Each row of a before or after table is a point. The points were changed in one or more steps. Then noise was added and the rows were shuffled. The steps act on columns, c1 being the first. Name the steps. A step turns or swaps two columns, mirrors them in a line or flattens them onto one, adds a multiple of one to another, or multiplies or shifts one. Angles are multiples of 10 degrees, from the lower column toward the higher: turns from -170 to 170, lines from 10 to 170 but not 90. Use the fewest steps. Two steps may share a column if one is a turn and the other turns, adds or multiplies; they go together, in the order done. Otherwise the lowest column goes first.

Before (14 x 2)
[[ 0.63 -0.29]
 [-0.15  0.06]
 [-0.05  0.00]
 [ 0.49 -0.18]
 [ 0.02  0.42]
 [-0.11  0.25]
 [ 0.25  0.16]
 [ 0.05  0.18]
 [ 0.55 -0.11]
 [ 0.06 -0.19]
 [-0.16 -0.41]
 [-0.11  0.00]
 [ 0.49  0.05]
 [-0.04  0.12]]
After (14 x 2)
[[-0.29 -0.40]
 [-0.07 -0.69]
 [ 0.43 -0.07]
 [ 0.02  0.05]
 [-0.09 -0.51]
 [-0.17 -0.53]
 [ 0.02  0.16]
 [-0.08  0.10]
 [-0.26 -0.14]
 [ 0.13 -0.16]
 [-0.18  0.04]
 [ 0.04  0.10]
 [-0.38  0.20]
 [-0.16  0.21]]
Steps: mirror c1 and c2 in the line at 120 degrees

Before (14 x 4)
[[-0.01  0.11  0.31  0.07]
 [ 0.16 -0.06 -0.16  0.20]
 [-0.07  0.00 -0.34  0.06]
 [ 0.08  0.29  0.14 -0.34]
 [-0.22  0.08 -0.15  0.21]
 [ 0.04 -0.26  0.09 -0.40]
 [-0.36 -0.13 -0.11  0.21]
 [ 0.15  0.16 -0.08  0.22]
 [ 0.21 -0.18  0.08 -0.36]
 [ 0.10 -0.30  0.17 -0.06]
 [-0.06 -0.22 -0.02  0.09]
 [-0.20 -0.11  0.08  0.12]
 [-0.15  0.06  0.16 -0.15]
 [-0.28 -0.19 -0.11  0.12]]
After (14 x 4)
[[ 0.20  0.07 -0.02 -0.92]
 [-0.35 -0.17  0.46  0.54]
 [ 0.09  0.24 -0.29 -0.85]
 [-0.02 -0.08  0.27  0.19]
 [ 0.07  0.05  0.27 -0.16]
 [ 0.17 -0.04 -0.38  0.56]
 [-0.23 -0.06  0.05  0.53]
 [ 0.10  0.01  0.26 -1.00]
 [ 0.16 -0.18 -0.14  0.51]
 [-0.18  0.02  0.36  0.30]
 [-0.05 -0.31 -0.01  0.19]
 [-0.01  0.32  0.03  0.16]
 [-0.31 -0.20  0.46  0.29]
 [-0.15  0.14  0.15 -0.36]]
Steps: turn c2 and c3 by -70 degrees; add -1 times c1 to c3; multiply c4 by 2.5

Before (14 x 6)
[[-0.29  0.04  0.23 -0.80 -0.32 -0.18]
 [-0.13  0.54 -0.55  0.07 -0.20 -0.02]
 [-0.21 -0.05  0.16 -0.31 -0.30 -0.15]
 [ 0.48 -0.03  0.15 -0.14 -0.30 -0.03]
 [-0.21  0.21 -0.07  0.12 -0.20  0.53]
 [ 0.35 -0.02  0.01 -0.01  0.51 -0.04]
 [-0.18  0.37  0.07  0.11 -0.12  0.28]
 [-0.14  0.15  0.16 -0.33 -0.22  0.03]
 [ 0.17 -0.03 -0.43 -0.45  0.60  0.49]
 [-0.12 -0.12  0.00 -0.36  0.01 -0.21]
 [-0.29  0.03 -0.16  0.13 -0.35 -0.20]
 [-0.22 -0.15  0.27  0.03 -0.21 -0.04]
 [-0.17  0.00  0.14 -0.27 -0.37  0.06]
 [ 0.48 -0.11  0.07  0.02 -0.13  0.07]]
After (14 x 6)
[[-0.12  0.68 -0.33  0.09  0.18  0.12]
 [ 0.04  0.10 -0.40 -0.44 -0.28 -0.72]
 [ 0.47 -0.14  0.03  0.03  0.13 -0.01]
 [ 0.32  0.00  0.03 -0.02 -0.50 -0.20]
 [-0.12  0.32  0.20  0.13  0.27 -0.16]
 [-0.24 -0.11 -0.05 -0.35 -0.12  0.18]
 [-0.23  0.09  0.21 -0.33  0.19  0.07]
 [-0.28 -0.03  0.10 -0.28  0.32  0.13]
 [-0.25  0.07 -0.15  0.13  0.20  0.36]
 [-0.32 -0.12  0.14 -0.29  0.20  0.27]
 [-0.23 -0.22  0.22  0.03  0.18  0.15]
 [-0.53 -0.06  0.22 -0.81  0.20  0.30]
 [-0.17  0.23  0.00  0.13  0.45 -0.36]
 [ 0.42 -0.10  0.17 -0.15  0.23  0.18]]
Steps: add 0.3 times c4 to c1; turn c2 and c3 by 20 degrees; turn c5 and c6 by -150 degrees

Before (9 x 9)
[[-0.19  0.08  0.27 -0.32  0.62 -0.04  0.25 -0.46 -0.17]
 [-0.15  0.41  0.16  0.01  0.29  0.27  0.42 -0.29 -0.19]
 [-0.04  0.04  0.21  0.37 -0.01  0.09 -0.02  0.26  0.15]
 [-0.34  0.27 -0.05  0.13 -0.10 -0.19  0.05  0.76 -0.27]
 [-0.22 -0.31 -0.32  0.13  0.19 -0.18  0.31 -0.31 -0.24]
 [ 0.18  0.09 -0.19  0.11 -0.36  0.03 -0.34  0.20 -0.23]
 [-0.23  0.03  0.36  0.04  0.72  0.20  0.33 -0.40 -0.57]
 [-0.35 -0.20  0.26  0.00 -0.21 -0.02  0.28 -0.42 -0.28]
 [ 0.45  0.28  0.07  0.26 -0.01 -0.30  0.08  0.32 -0.18]]
After (9 x 9)
[[-0.32  0.21 -0.31  0.16  0.03 -0.18  0.45  0.06  0.63]
 [ 0.46  0.15 -0.15  0.24 -0.02 -0.29  0.14 -0.07  0.28]
 [-0.24 -0.05  0.15  0.06 -0.04  0.10 -0.34 -0.60  0.05]
 [-0.20 -0.39 -0.52  0.14  0.07 -0.18 -0.37 -0.32  0.02]
 [-0.21 -0.05  0.03 -0.27  0.05 -0.11 -0.46 -0.35 -0.13]
 [-0.11  0.30 -0.02  0.03 -0.06  0.21 -0.47 -0.26  0.14]
 [-0.03 -0.07  0.01  0.35 -0.01  0.09  0.13  0.29  0.12]
 [-0.38 -0.33  0.06 -0.04 -0.01 -0.04 -0.41 -0.41 -0.07]
 [ 0.26 -0.05 -0.38  0.13 -0.08  0.04  0.48 -0.16 -0.03]]
Steps: shift c2 by -0.10; shift c3 by -0.20; flatten c5 and c6 onto the line at 100 degrees; turn c8 and c9 by -70 degrees; turn c7 and c9 by 140 degrees
